Each row is a point. Examples show where two turns around zero, p and q, send a point. Write where each new point lands after one turn and then the other. Backwards means that the second turn is done in reverse. Each puzzle has new turns, and all numbers are rounded.

Turn p:
[-28 -30  -7] => [-37  -9  16]
[ 9 13 24] => [  9  19 -20]
[39  0  3] => [30 22 13]
[-83 -13 -17] => [-68 -51 -11]
[28  9 10] => [24 19 -2]
[ 34  20 -12] => [41  1  5]
Turn q:
[ 1 34 37] => [ 33 -36  13]
[  9 -59 -28] => [-59  25 -17]
[-19 -16 -14] => [-14  22  12]
[ 9 40  5] => [ 39 -10  -8]
Where do these land?
p, then q: [ -6  14 -25] => [-28  -4  -7]
p, then q: [ -5 -34   1] => [ 11 -11  31]
p, then q backwards: [-15  45   3] => [44 17  2]
q, then p: [ 42 -48 -24] => [-24 -64   2]
q, then p: [-15  22  46] => [-12  49  17]

Turn p:
[-19  11 -10  12  -7  21] => [-15   3   8  27  13  -6]
[ 20 -25 -15  -9 -20   6] => [-19   1  -3  -7 -19  32]
[-16 -24  23 -10  16 -14] => [ 15 -14  16 -13 -26 -19]
[ -6 -24   4  20  60 -29] => [ 50 -48 -12   6 -17 -15]
[53 14 43 -2  0 11] => [ 30  55 -25 -15 -14   8]
[ -8  97 -18 -23 -21   3] => [-13  37  11 -12  94  -7]
[ -9 -22 -13 -15  -8  20] => [-16  -4  24   9 -14  18]
[-15 -27 -13  27 -20 -18] => [-31 -29 -18   5 -17 -10]
Turn q:
[ -5   8  10 -24  -3 -28] => [  8   8  28 -15 -21   1]
[80 11 20 52 -6 -7] => [ 41 -20 -14  50  12  69]
[ -1  -6   0 -20  27  -4] => [-20  26   8  -3  -7   4]
[-17 -28   3 -35 -10   1] => [  4  27   5 -35   9 -19]
[-17 -10 -31 -28  -2 -14] => [ -1  24  19  -1  -3 -37]
[-25 -20   2  20   1  -9] => [-14 -15  16  -8  27  -7]
[-16  44  -4  35  -8  62] => [-19 -51 -62  11 -15 -13]
Where do these land?
q, then p: [ 11  32  10 -26  13  31] => [-47   2   5   3  23  16]
q, then p: [-7 20 12 48 -8 -5] => [ -2 -17   2  19 -48   8]
q, then p: [-23 -21  12 -37  -3 -26] => [ 16  27  22 -37  10 -16]
q, then p backwards: [  8 -39  15 -29  17 -24] => [ 14  25  11 -43 -16  21]
q, then p backwards: [ 16  14  11 -20 -17 -24] => [ 11 -18  18 -21  23   8]
p, then q: [-10  10 -23  36   8 -29] => [-16  21  20  23  33 -14]
p, then q: [  5 -15 -38  28 -11  77] => [-26 -73 -39  13  28  -3]
